Every row gives one point. Each copy is the shape, with its points in the same order, stretched, turned, moved and blurred by noise. Some copies are also mirrored. Which?
In the rows, zero is written as 128.

Shape, 6 rows:
[[161  54]
 [129  97]
 [132 169]
 [142 181]
 [ 71 145]
 [130  96]]
Copy 1:
[[106 230]
 [129 162]
 [115  71]
 [104  58]
 [180  78]
 [127 165]]
Copy 1 is: only turned
Copy 2 (6 x 2):
[[ 57 111]
 [108 120]
 [145 167]
 [149 179]
 [188 106]
 [106 121]]
Copy 2 is: mirrored

Shape, 9 rows:
[[159 117  62 182]
 [222 118 161 152]
 [ 82  91 171 147]
 [ 64 135 111 180]
 [112 175 150 108]
 [152 135 121 117]
 [ 66 127 101  93]
 [126 104  73 144]
 [138 114 130 128]]
Copy 1:
[[152  77  73 155]
 [152  55 160 218]
 [118 106 152  65]
 [147 127 103  52]
 [136 170 140 143]
 [129 127 119 170]
 [ 98 183  92  96]
 [124 110  77 132]
 [125 111 124 144]]
Copy 1 is: mirrored
Copy 2:
[[ 40 165 171 112]
 [143 148 215 130]
 [111  29 167 142]
 [ 61  59 128  88]
 [170  98  93  88]
 [126 140 135 126]
 [113  88  83 142]
 [ 54 141 154 138]
 [115 108 153 142]]
Copy 2 is: only turned
Copy 3, 9 rows:
[[132  69 119 168]
 [ 51 165 154 144]
 [ 86 125 191  40]
 [129  82 104  57]
 [116 169  81  94]
 [123 151 118 137]
 [170 129 126 106]
 [150  89 140 154]
 [120 140 156 123]]
Copy 3 is: only turned
Copy 4 (9 x 4):
[[113 127 153   7]
 [137  55 168 114]
 [ 28 128 177 212]
 [ 34 124 102 124]
 [136 125  70 191]
 [151 135 127 134]
 [121 212 125 169]
 [115 168 167  65]
 [120 134 155 140]]
Copy 4 is: only turned

Shape:
[[ 76 105 168 128 116 134]
 [147 117 128 138 115 134]
 [ 98 105 156 138 150  87]
 [129 107 128 141 126 123]
 [139  84 123 131 121 128]
 [141 249 129 135 130 133]
 [146 117 151 123 123  90]
 [121 121 176 112 145 136]
 [119 102  70 152 190 131]
 [108 112 161 136 131 123]
 [120 157 176 163 141 133]
 [131  97 158 125 117 117]]
Copy 1, 12 rows:
[[158  76 164 159 140 129]
 [118 110 109 125 125 132]
 [197 105 120 149 160 152]
 [143  99 112 123 133 129]
 [137  78  93 116 126 141]
 [ 62 216 207 151 150 111]
 [142 124  95 155 152 163]
 [160 112 142 155 103 164]
 [188  84 120  57 128 144]
 [166 103 137 152 129 137]
 [164 159 150 151 107 117]
 [145  94 106 150 126 149]]
Copy 1 is: mirrored
Copy 2, 12 rows:
[[180 129 129 173 131 159]
 [129 113 103 113 126 148]
 [143 130 175 182 158 129]
 [134 107 122 127 138 138]
 [126  88 109 124 133 153]
 [132 196 140 101 105  82]
 [128 135 150 150 135 160]
 [134 154 110 177  95 137]
 [ 93  59 143 109 153  47]
 [149 135 127 165 132 142]
 [139 182 111 166 132 113]
 [140 124 120 155 128 168]]
Copy 2 is: only turned
Copy 3, 12 rows:
[[144 130 182 157 131 130]
 [118 166 120 147 138 160]
 [125  89 128 185 132 117]
 [112 141 122 151 133 144]
 [ 94 140 123 162 151 153]
 [241 163 123  91 112 127]
 [124 135 110 175 163 128]
 [162 130 147 175 137 156]
 [100  69 105 137  89 176]
 [133 134 146 163 124 144]
 [173 159 149 166  88 161]
 [123 139 135 175 153 141]]
Copy 3 is: mirrored

Shape:
[[ 76 144 152 129 146 106 174 125 135]
 [167  80 142  92 144 170 160 153 123]
 [166 107 121 160 116  66 125 103 107]
 [ 94 152 107 100 100 167 127 161 114]
 [163 168  89 166 159  93 139 116 138]
 [104  96 101 137 150  95  87 128 151]
 [ 88 150 145 131 156 155  86 100 149]
 [157 149 132  80 115 143 103 117  90]
 [179 173  58 168  79 152  87  71 136]
 [151 131 138  90 140 146 166  76 137]
 [ 87 100  68 174 158 118 183 129  73]
 [133 133 155 152 103  73 115 157  89]
 [111 117 128  99 147 112  89 146  85]]
Copy 1 (13 x 9):
[[ 65 163 128  81 117 136 155 126 134]
 [196  88 132 104 108 109 203 170 113]
 [153 157 140 157 206 194 164 163  77]
 [179 101 120 116 103  80  95  74 144]
 [133 145  81 131 164 238 121 126 107]
 [125 124 156 120 167 159  97 148 185]
 [ 71 122 157 122  77 114  56 122 166]
 [154  81 124 143 135  94 102 124  85]
 [216 155 107 192 118 181  16 116  85]
 [125 138 111  84 105 121 140 166  88]
 [171 148 192  81 158 199 164  77 113]
 [120 133 141 173 195 145 168 120 106]
 [129  80 161 129 166 115 118 101 135]]
Copy 1 is: only turned
Copy 2 (13 x 9):
[[115 156  97 118 145 123  88 133 115]
 [ 55 144  99 117 177 122 168 128 130]
 [161  96 184 137 114 145 124 164 118]
 [ 67 150  96 101 112 148 121 133 169]
 [144 141 237 126  93 175 101 142  89]
 [114 111 175 153 126 129  98 139 167]
 [129 158 142 161 102 106 116 123 174]
 [127 130 125 144 108 154 165 117 162]
 [132 159 246 136  38 203 141 198 121]
 [107 184 130 143 150 162 155 147  96]
 [103 162 144  53 170 151  90 164 140]
 [158  74 130 123  95 109 112 131 152]
 [134 103 121 137 132 119 129 102 197]]
Copy 2 is: mirrored
Copy 3:
[[128 133 120 149 143 109  99  86 178]
 [ 94  92 104 131 177 195 128 193  97]
 [143  93 176  48 164 148 158 105  71]
 [151 122 112 160  86 126 134 167 156]
 [105  93 186 118 167 130 196 104  98]
 [144  34 116 101 101 119 130  78 134]
 [133 117  77 166 102  85 135  84 152]
 [144 127  99  90 143 132 172 183 103]
 [108 153 173 110  96 142 249 117  62]
 [ 76 165  92 112 167 156 177 136 125]
 [182  71 136 147 186 169 190  92 162]
 [182  93 179  83 145 111  99 130  89]
 [191  48  94  95 128 119 135 145 135]]
Copy 3 is: mirrored
Copy 4:
[[146 118 177 112 196 146  66 153 126]
 [120  96 104 161 145 115 172 183 184]
 [153 103 147 172  70 148  47  88 166]
 [135 185 177  73 128  75 120 172  94]
 [112  91 106 122  76 106  75  79 115]
 [178 128 190 101  94 154 144  64 165]
 [170 201 138  98 144 166 157 107  97]
 [148 164 103 123  67 145 115 190 106]
 [157 199  68 166  21  74  97  45  24]
 [190 120  77 167 130 161 112 174  93]
 [170 102 109  71 184  46  30  69 184]
 [ 99 136 197 140  96 143  48 141 162]
 [156 141 163  71  90 145 114 156 182]]
Copy 4 is: mirrored

Shape:
[[161 135 102  92  88 124  86  99 158 164  80]
 [ 69  71 135  40 177 138 210  66 144 119 112]
 [136 188 136 191 127 104 115  89 162 142 142]
 [120 137 148 178 131 114  89 152 182 150  86]
 [118 156 113 156 100 121  79 125 136 112 149]
 [ 89 119 136 182 117 134 140 130 112 149 139]
 [135 171 128 169 161  92 106 180 137 156 176]
 [139 166 129 166  98 102 110 172 147 122 123]
 [ 64  89  77  85 175 191 191  93 177 147 125]
 [140 171 121 114  53 123 138 130 195 143  94]
 [184 149  92 141  95 122 149 110 138 148  76]
 [175  97 112 116  56 109 132  99 196 173 116]
 [150 132 155 170 145 161 116 146 159 102 150]
 [ 67 108 165  57 180 204 186 100 129 175 137]]
Copy 1 (14 x 11):
[[118 111  95 159 106 128 107  62  49 199 158]
 [147 146 122 220  53  60 203 156 141 154 100]
 [ 97  64 162  69 123 107 101 102 120 107 161]
 [ 89 123 122 100 142  81  75 100  62 152 113]
 [126  58  99 108 159 156 102 112 108 104 145]
 [137 109 110 126 108 115 100 117 154  89 121]
 [118  90 172  81 174 139  71 185 135 119 126]
 [122 109 133  88 197 136  87 115  99 126 146]
 [186  92 137 189  32  47 166 116 137 147  72]
 [134  97 126 114 180  88 112  45  81 178 176]
 [138 151 141 112 113 145 111  66  89 158 161]
 [152 125  83  99  85 101 117 100  66 196 183]
 [ 97 109 136  59 150 125 113 151 150 141  82]
 [123 108 148 206  66  43 155 134 219 180  61]]
Copy 1 is: only turned
Copy 2, 14 rows:
[[172 161 162 103 120 128 196 151 121 102 165]
 [ 55  96 111 133 123 180 122 147 107  68   7]
 [158  68 149 140  98 149 136 124 107 183 136]
 [138 130 162 115  80 149 154 140  93 164 178]
 [162 123 119 141  96 119 151 125 107 134 153]
 [111 118 126 147 130 151 106 107 125 162 119]
 [150  99 158 103  98  85  85  93 112 142 121]
 [140 125 171 147 110 104 132 125 107 143 158]
 [ 66 100 104 161  95 207 107 132 149  82  67]
 [124 125 170 167  99 123 187 142 135 136 146]
 [155 137 206 167 154 150 152 141 126 113 140]
 [160 165 164 139  83 163 203 154 131 157 122]
 [141  96 132 134  85 144 110 167 131 176 137]
 [ 41  77  89  85 123 142  99 122 179 103  55]]
Copy 2 is: only turned
Copy 3, 14 rows:
[[134 133  78 130 117  73 104 110 134 170  68]
 [172  26 139 194  34 178 144 101  46 104 118]
 [ 95 101 165 127 169 150 122 136 183 112 162]
 [154  88 182 112 150 137 129 137 145 179  73]
 [ 94 116 169 135 123 128  70 126 176 136 116]
 [106 104 187  95 111 141 116 125 144 115 126]
 [ 76 138 176 115 133 200 126 183 182 141 129]
 [114 157 190 128 146 127 105 136 175 138 100]
 [ 72  36 167 163  88 163 157 147  59 111  44]
 [124 126 139 142 125  78 130 114 177  97  44]
 [113 183 118 117 160  79 162 117 102 132  79]
 [150 111  97 120 140  89  98 160 122 110  80]
 [133 109 186 165 119 112 106 186 115 145 136]
 [123  54 152 158  16 136 182 143  97 108 102]]
Copy 3 is: only turned
Copy 4, 14 rows:
[[111 122  93 118 155 140 168 157  51  97 166]
 [125 119 102  68 122  38 132 196 133 170 115]
 [ 88 165 217 119 148 194 144 121 133 132 164]
 [148 136 196 114 126 123 153 128 138  49 144]
 [ 98 147 185 167 144 152 149 100 108 132 144]
 [105 150 138 117 101 138 146 103 170 119 115]
 [130 118 190 139 146 207 125 107 136  94  86]
 [142 113 166 169 140 153 117 113 124  83 167]
 [176 163 106  92  98  82 206 189 144 167 121]
 [163 144 113 138 168 109 156 154  98  90 218]
 [135 108  89 136 123 156 157 174  98 101 210]
 [129  79  90  95 147 123 208 118  70 112 219]
 [138 138 200 151  98 126 118 114 107 134 154]
 [144 197  71  54 101 101 129 158 129 172  33]]
Copy 4 is: mirrored
